Each point is reached from the start by the listed moves, each made 0, 1 or 2 times, or once backwards (-1), plus a little noise. Is the number of moves made odd or even? Then give how often each move was made.
(in the rows, 128 means zero)

Moves:
(1): [168 124 136 159]
(2): [112 161 129 144]
(3): [139 142 139  97]
Start: [115 113 115 143]
Points:
[155 108 125 173] => odd (1, 0, 0)
[164 172 129 236] => even (2, 2, 0)
[151 155 135 164] => odd (1, 1, 1)
[117 111 114 141] => even (0, 0, 0)

Moves:
(1): [137 121 131 134 102 138 147 115  98 124 126 130]
(2): [130 158 137 137 129 131 115 125 138 140 142 139]
(3): [113 131 156 125 122 124 123 113 139 115 120 134]
(4): [131 126 131 141 142 115 136 126 133 122 142 139]
(5): [139 135 142 128 141 128 133 124 141 136 121 122]
(6): [122 117 121 144 130 141 130 128 127 137 115 133]
(7): [127 146 135 136 117 121 141 141 150 123 123 120]
(8): [143 120 152 129 131 115 116 157 144 151 129 136]
(9): [150 117 111 134 124 135 113 118 129 110 116 133]
Start: [124 122 122 126 127 130 124 130 130 117 140 115]
Points:
[249  69 115 170 138 138 141 105  92 119 140 149] => odd (2, 0, -1, 2, 2, 0, -1, 1, 2)
[195  81 152 168 103 107 181 130 123  94 126 127] => odd (2, -1, 0, 2, 1, 0, 1, 1, 1)
[152 102 173 185 193 123  51  98 209 112 121 188] => odd (-1, 1, 2, 2, 1, 2, -1, 1, 2)
[123 134 223 178  74 139 150 169 142 187 126 150] => even (2, 1, 1, 0, 0, 2, 1, 2, -1)
[127 146 137 175 175 128  89  53 199  51 123 158] => odd (-1, 1, 2, 2, 1, 1, 0, -1, 2)
[148  66 159 138  59 134 110 171 136 120  82 125] => even (1, -1, 1, -1, -1, 1, 1, 2, 1)
[137 157 234 152 135 147  92  86 160 163 130 160] => even (1, 2, 2, 0, 2, 1, -1, 1, 0)

Moves:
(1): [150 127 131 131 132 129 130 127 119 138 128 120 133 140 122 135 120 136
 132 131 129 121]
(2): [131 136 127 126 124 132 131 133 119 132 125 123 127 127 128 123 141 129
 127 130 127 132]
(3): [122 117 141 128 123 123 125 120 123 131 119 121 129 123 130 116 133 138
 121 123 124 136]
(4): [128 131 126 140 130 130 125 128 122 123 129 135 137 132 133 123 133 131
 128 119 125 129]
(5): [121 132 125 121 148 137 134 123 130 125 116 119 127 125 116 128 134 131
 119 123 127 141]
(6): [130 131 126 127 121 139 111 131 142 141 120 121 129 119 131 141 122 120
 134 114 129 140]
(7): [124 112 122 124 124 142 141 114 137 126 121 136 138 136 129 121 125 133
 138 137 122 128]
(8): [126 137 131 133 130 125 122 145 134 125 126 141 112 125 127 126 123 130
 138 135 117 134]
(9): [130 139 127 130 131 130 137 120 139 140 133 127 122 120 127 119 123 128
 124 120 126 120]
(10): [126 125 119 127 137 123 127 128 131 139 122 134 115 131 137 130 127 129
 126 130 128 127]
(11): [125 137 135 127 127 132 131 128 130 142 144 132 132 126 130 129 133 129
 125 131 131 136]
(12): [131 135 119 120 133 119 119 116 136 124 126 134 132 116 133 126 135 137
 140 128 124 128]
(13): [126 121 126 127 133 124 125 129 128 141 123 126 135 123 125 129 122 134
 120 135 130 117]
(14): [122 131 136 123 119 133 121 133 133 131 127 135 123 137 116 126 132 127
 135 120 141 120]
(15): [129 137 134 124 130 139 113 135 131 126 128 122 126 141 151 119 120 129
 124 128 122 124]
(16): [120 134 137 142 131 127 135 129 128 128 122 122 131 119 134 130 121 125
 136 129 131 120]
(17): [143 117 123 136 130 130 117 130 134 120 127 123 120 121 127 138 142 136
 127 129 124 122]
(18): [115 128 116 129 124 129 132 130 134 127 145 113 118 125 131 127 119 150
 130 128 135 127]
(19): [123 121 128 135 135 125 119 128 130 138 140 116 125 140 121 124 137 117
 142 132 115 128]
(20): [125 133 119 133 125 136 120 104 123 127 132 129 123 135 119 126 125 123
 130 145 135 132]
Start: [121 134 133 134 139 120 132 126 129 132 134 122 136 132 130 131 124 112
 121 128 123 124]
Points:
[ 53 159 131 155 174 132 119  98 114 158 137 127 118 110 103 140 125  87
  84 145 132 232] => odd (-1, -1, 1, 1, 2, 1, -1, 1, -1, 1, 2, -1, 0, -1, -1, 0, -1, 0, 0, 2)
[138  99 145 136 220 133 134 103 178 249 105  94 175 144 165 152  92 107
 166 162  67 101] => odd (2, -1, 0, -1, 1, 1, 2, 0, 0, 2, 2, 1, 2, -1, 1, 2, 0, -1, 2, -1)
[116 151 135 178 209 145 141 181 153 122  89  87  75 117 114 138 190  61
 144 110  65 128] => even (-1, 2, -1, 0, 2, 0, 0, 1, 1, 1, -1, -1, -1, 0, 0, 2, 2, -1, 2, -1)
[119 143 110 145 183 114  66 105 208 193 165  88 111  74 180 143 162 111
 150 144  73 122] => odd (-1, 0, 0, -1, 0, 1, 0, 0, 1, 1, 2, 2, 1, -1, 1, 1, 2, 0, 2, 0)
[163  92 130 134 173 166  81  51 187 170  67  85 165 132 174 114 121 189
 139  99 103  85] => even (2, -1, 2, 1, 1, 1, 2, -1, 1, 1, 0, 2, 1, 1, 2, 1, 2, 0, 0, 0)
[104 103  80 152 113 172 125  92 176 193 187  31 125 125  72 163 121 106
 157 143 137 121] => even (0, 1, -1, -1, 0, 2, 1, -1, 1, -1, 0, -1, 1, 0, -1, 0, 1, 2, 2, 1)
[121 153 152 158 137 179  99 190 205 215  84  76  98 129 170 132  61 144
 143  86 125  55] => even (1, 1, 0, 0, 0, 2, 1, 1, 2, 1, -1, -1, 2, 2, 2, 2, 1, 1, 0, -1)
[116 203 153  73 118 174 121 130 204 156 137 190 131 140 174  59 178 117
 156 104  85 134] => even (-1, 2, 0, 0, 0, 0, 2, 1, 2, 0, 2, 2, -1, 2, 2, -1, 0, -1, 0, -1)
[179 125  77 133 155 138 154 107 212 191  52 110 142  33 138 178 117 156
 166 119 118  65] => even (1, 2, -1, -1, 0, 2, 2, 0, 2, 1, -1, 2, 2, 0, -1, 2, 2, 0, -1, -1)

Moves:
(1): [136 132 126 143 129 131 125 111 131 119 119 124 133 127 129 126 144 140
 126 115 117 139 131 113]
(2): [135 131 129 120 110 128 125 123 126 136 118 130 149 144 124 122 141 129
 130 132 125 110 133 123]
(3): [128 127 130 127 133 136 137 138 134 143 122 150 105 139 140 139 125 120
 120 120 141 125 125 131]
(4): [132 125 132 128 137 115 128 128 117 133 139 129 144 117 123 142 130 118
 147 131 121 134 119 132]
(5): [121 121 118 119 127 117 104 135 148 131 130 117 130 146 120 135 127 125
 122 125 106 122 127 140]
(6): [127 123 121 120 119 131 130 127 129 123 134 135 121 138 137 128 126 131
 128 137 125 121 132 135]
(7): [135 127 132 127 122 124 132 124 135 132 129 132 121 129 127 130 122 131
 125 131 133 138 124 132]
(8): [122 132 129 130 128 124 134 130 125 129 123 135 132 127 128 132 121 120
 116 133 124 131 128 119]
(9): [131 129 130 125 127 140 132 128 128 122 129 130 130 127 144 136 119 129
 123 126 130 132 124 128]
(10): [129 119 136 128 118 116 133 123 126 142 116 120 124 146 122 132 121 131
 121 124 143 125 142 127]
(11): [130 113 131 127 124 129 126 132 124 127 128 120 143 122 113 128 133 126
 131 135 131 118 128 120]
(12): [131 125 122 126 121 138 132 130 131 134 131 126 130 130 119 129 118 120
 140 124 127 123 135 131]
(13): [116 133 142 128 125 132 126 137 129 116 136 126 136 125 129 130 115 141
 121 138 117 123 126 131]
(14): [126 126 125 132 117 146 126 126 136 125 129 137 138 146 152 115 121 107
 157 116 116 131 142 129]
(15): [131 117 116 146 150 139 131 131 129 123 138 128 132 136 120 120 127 141
 130 134 136 122 124 147]
(16): [129 129 136 124 124 126 129 130 126 113 133 126 126 137 128 131 131 120
 114 127 123 128 121 125]
(17): [128 140 124 142 129 133 129 135 130 116 134 127 134 127 120 136 130 118
 141 120 138 133 130 109]
(18): [128 123 120 121 121 125 134 123 125 123 133 129 130 123 127 116 142 137
 131 124 129 125 123 140]
(19): [139 130 128 114 127 127 129 127 137 129 128 128 131 129 126 130 127 136
 128 132 119 134 132 126]
(20): [128 126 126 133 128 126 132 132 127 120 125 123 127 129 124 125 140 132
 128 133 123 130 122 134]
(21): [145 118 122 123 123 116 118 142 131 143 139 123 124 145 124 119 132 122
 138 121 114 127 126 132]
(22): [120 120 128 136 133 130 114 124 126 158 119 128 129 130 118 127 114 126
 140 125 135 151 136 129]
(23): [125 132 130 129 128 117 121 130 132 141 138 123 129 117 123 132 131 124
 126 133 123 140 138 134]
(24): [109 135 139 125 131 133 131 131 143 133 145 110 130 133 130 132 114 126
 124 139 126 139 118 132]
Start: [140 125 132 121 127 119 135 132 124 133 128 136 132 135 125 122 116 128
 128 124 130 141 126 115]
Points:
[138 112 165 112 113 117 116 174 127  92 137  92 195 149  18 186 107 117
 135 169 141 125  90  87] => even (-1, 1, 0, 1, 1, 0, 1, -1, 0, 0, 2, 1, 1, -1, 0, 2, 2, -1, 1, 2, -1, 1, -1, 0)
[ 98  65 195  80  63  28  84 147 145 165 130   7 213 225  32 124 128 161
  29 182  80 128  80 146] => odd (0, 2, -1, 0, 2, -1, 1, 1, 1, 2, 2, -1, 1, -1, 0, 2, -1, 1, -1, 2, 1, 1, 0, 2)
[179 122 171  61  78 120 163 194 134 165 213 119 228 197 147 161 122  62
 203 157 121 118 122  82] => even (-1, 2, 1, 2, -1, 1, -1, 0, 2, 1, 2, -1, 0, 1, 0, 0, 2, 0, 2, 0, 2, -1, 1, 2)

Moves:
(1): [126 128 132 128 121 127 123 121 131 132 129 130 128 120 118 127 138 132
 135 125 131 129 122 129 132 128]
(2): [140 135 128 123 134 123 131 125 120 127 132 133 116 127 122 125 120 136
 127 129 129 111 134 126 132 130]
(3): [124 122 119 128 128 133 123 119 137 131 123 124 136 128 128 128 138 117
 135 134 129 125 117 117 125 131]
(4): [126 125 123 127 130 127 128 125 130 129 121 128 118 134 114 137 136 129
 120 126 132 129 134 130 127 124]
(5): [131 128 123 136 133 131 127 133 124 135 130 131 128 128 124 136 120 130
 122 132 125 140 127 130 133 121]
(6): [134 119 125 133 130 124 133 132 125 124 129 137 122 129 136 109 130 126
 125 119 124 140 127 132 121 128]
(7): [134 133 137 139 137 125 124 123 139 127 118 124 116 121 133 125 128 123
 135 124 130 136 130 129 144 145]
(8): [127 128 129 130 124 123 112 123 123 136 138 134 127 130 131 123 130 130
 119 125 129 130 140 114 135 138]
(9): [125 120 128 129 132 127 119 138 134 124 115 133 139 122 125 137 126 120
 126 136 124 123 127 132 120 140]
(10): [118 131 121 125 127 118 137 131 130 123 122 131 121 130 118 127 129 123
 127 129 131 133 122 122 133 129]
(11): [133 124 134 124 137 126 132 127 123 126 128 129 138 135 122 129 126 118
 142 135 116 130 136 134 122 137]
(12): [129 127 123 117 123 119 134 121 135 128 124 136 121 125 131 126 119 137
 122 127 117 120 135 130 128 120]
(13): [129 130 128 114 140 135 132 139 131 131 126 132 131 131 128 127 125 135
 117 132 128 133 130 129 132 118]
(14): [129 136 125 120 127 121 126 128 129 127 115 129 129 127 129 131 125 118
 111 128 123 134 118 135 126 134]
(15): [144 124 139 130 113 131 128 117 121 134 133 125 123 129 126 130 130 125
 135 128 126 123 124 117 137 122]
(16): [123 137 127 131 133 119 133 131 121 126 113 132 128 123 129 127 132 129
 134 114 128 134 122 122 125 122]
(17): [134 127 127 123 122 131 134 124 124 131 133 132 127 140 132 132 128 133
 129 125 128 128 127 122 124 129]
(18): [132 115 128 123 129 123 142 122 114 133 130 128 135 129 134 131 137 134
 127 135 134 129 121 126 127 127]
(19): [135 125 128 131 133 125 130 118 129 122 129 125 130 131 121 126 121 130
 131 124 124 129 129 123 128 134]
(20): [128 118 120 115 129 130 127 132 122 125 130 122 133 131 121 131 136 131
 131 142 128 138 135 123 115 125]
(21): [134 129 133 138 136 116 132 137 142 123 133 124 128 132 128 128 136 130
 126 127 123 126 124 141 135 124]
(22): [138 122 138 138 133 121 116 129 120 131 127 133 124 139 130 123 118 136
 142 128 132 132 126 124 119 135]
(23): [127 126 129 128 133 143 118 127 116 127 124 132 117 129 120 132 136 140
 124 134 121 127 123 124 121 123]
(24): [132 129 130 137 129 128 137 134 126 133 131 126 138 132 127 113 125 133
 133 128 127 136 134 129 122 134]
Start: [138 133 128 126 136 130 133 125 138 126 127 137 124 145 120 124 129 123
 135 142 126 121 132 111 139 125]
Points:
[197 108 145 157 128  96  78 123 117 117 137 160  71 202  95 108 176 126
 119 122 112 127 146  92 109 168] => odd (0, 1, 0, 2, -1, 2, 0, 2, 1, 0, 0, -1, -1, 1, 1, 0, 2, -1, 0, 1, 2, 1, 1, 0)
[160  66 143 132 125 151  87  96   9 156 134 146 167 178  79 127 186 128
 220 186 110 146 144   7  61 150] => even (0, 0, 1, 0, 0, 0, -1, 2, 1, 0, 2, -1, -1, -1, 2, 2, 0, 1, 0, 2, -1, 1, 2, 1)
[171  50 130  92 166  84 132 154 107 154 117 158 184 204  78 152 177  99
 116 196 123 211 144 101 116 161] => even (1, -1, 0, 2, 1, 1, 0, 2, 2, 1, 2, -1, 2, 1, 1, 0, 1, 2, 0, 2, 1, 1, -1, 0)

Moves:
(1): [122 133 136 125 129 126 147 136 122 129 126 127 125 131 128 120 121 133
 140 124 132 130 128 130 136 124]
(2): [124 126 130 129 135 137 125 121 113 139 124 117 119 137 127 109 134 135
 139 126 128 100 116 131 155 131]
(3): [138 137 120 124 126 130 129 124 124 132 129 124 130 120 136 127 127 133
 115 127 128 122 131 121 125 128]
(4): [122 129 125 130 131 131 121 131 140 126 126 127 134 124 131 121 127 132
 134 133 132 125 129 122 126 137]
(5): [130 125 133 141 122 135 118 122 137 134 132 128 129 126 126 132 130 131
 121 129 124 140 138 121 131 137]
(6): [132 130 129 124 130 131 121 121 133 128 128 124 124 134 121 127 135 122
 132 112 124 134 135 129 132 135]
(7): [118 126 122 125 136 120 131 122 132 125 123 122 131 130 115 127 125 124
 122 132 128 125 128 129 133 128]
(8): [125 113 128 120 131 131 139 121 129 130 136 128 134 132 132 130 122 126
 127 120 118 129 120 125 115 130]
(9): [124 139 135 131 121 139 123 118 121 126 126 125 129 132 129 128 126 139
 128 123 122 123 127 127 121 120]
(10): [136 137 128 116 142 127 131 132 123 120 126 134 120 126 120 125 133 133
 131 139 131 128 125 132 125 128]
(11): [127 116 139 117 130 132 136 127 126 138 135 131 128 116 120 127 130 126
 121 120 140 140 133 114 129 125]
(12): [128 132 134 134 128 130 130 127 120 126 125 130 131 127 132 123 127 122
 123 139 131 120 132 122 124 124]
(13): [129 125 128 129 127 124 137 129 128 120 130 117 117 129 132 118 121 132
 134 140 126 126 120 113 139 124]
(14): [130 129 156 135 128 124 143 131 135 129 119 109 127 115 130 122 132 111
 136 130 129 107 127 115 142 112]
(15): [131 136 119 138 121 121 118 125 134 127 153 123 124 138 123 133 117 128
 129 130 122 121 130 120 127 140]
(16): [115 125 140 130 112 134 137 128 123 135 128 121 120 115 121 124 129 125
 123 127 135 124 125 137 124 125]
(17): [128 121 131 143 134 127 131 129 125 128 127 128 137 129 129 129 129 131
 136 118 125 127 119 125 118 127]
(18): [129 135 121 128 123 150 132 136 131 137 128 116 122 133 124 124 119 134
 128 123 136 120 135 124 126 124]
(19): [131 131 117 120 133 135 129 120 123 132 123 139 136 118 124 131 135 120
 134 124 123 126 136 125 132 119]
(20): [131 120 123 134 135 142 121 126 124 131 132 119 126 129 136 124 110 121
 134 108 118 131 122 127 127 126]
(21): [123 132 125 140 122 131 124 130 130 134 124 136 121 130 127 126 123 127
 131 125 131 123 122 133 119 127]
(22): [119 129 123 125 135 131 136 134 133 124 139 129 127 139 125 134 127 124
 115 131 131 137 121 139 138 135]
(23): [116 133 133 135 130 124 126 137 130 133 125 130 118 129 130 126 138 131
 132 128 124 128 129 131 127 121]
(24): [129 128 121 133 140 111 121 120 144 131 136 126 132 135 124 133 140 125
 143 133 125 132 122 132 129 131]
Start: [144 138 125 143 113 117 131 132 153 125 122 131 132 133 129 127 132 115
 121 131 136 125 119 124 122 133]
Points:
[127 143 104 114 119 135 169 141 163  99 229 121 109 167 119 134  55 149
  80 129 129 177  83 110  67 182] => odd (1, -1, 1, 1, 0, 0, 0, 2, 1, 2, 1, 0, 1, -1, 2, 1, 0, 0, -1, 1, 0, 2, 0, 0)
[ 97 184 169 194  93  89 121 109 141 150  91  91  75 135 150  95 179 110
 116 160 136  54  65 151 152  73] => odd (-1, 1, 2, -1, -1, 0, 0, -1, 2, -1, 0, 1, 1, 1, -1, 1, -1, -1, -1, 0, 2, 1, 2, 2)
[137 131 116 182 117 107  76  86 180 144 142 150 163 135 130 165 178 140
  68 128 121 183 104 162  77 177] => even (-1, 0, 2, 0, 2, 0, 0, 0, 1, 0, 0, 0, -1, -1, -1, 1, 1, -1, -1, 0, 0, 1, 0, 2)
[123 140 100  59 249 112 144  95 155  96  90 128 142 158  63  78 216  88
 150 188 159  83 104 114 222 143] => even (-1, 2, -1, 2, -1, 2, 2, 0, 0, 2, 1, 2, 1, 0, -1, -1, 0, 0, 2, -1, -1, 2, 0, 1)
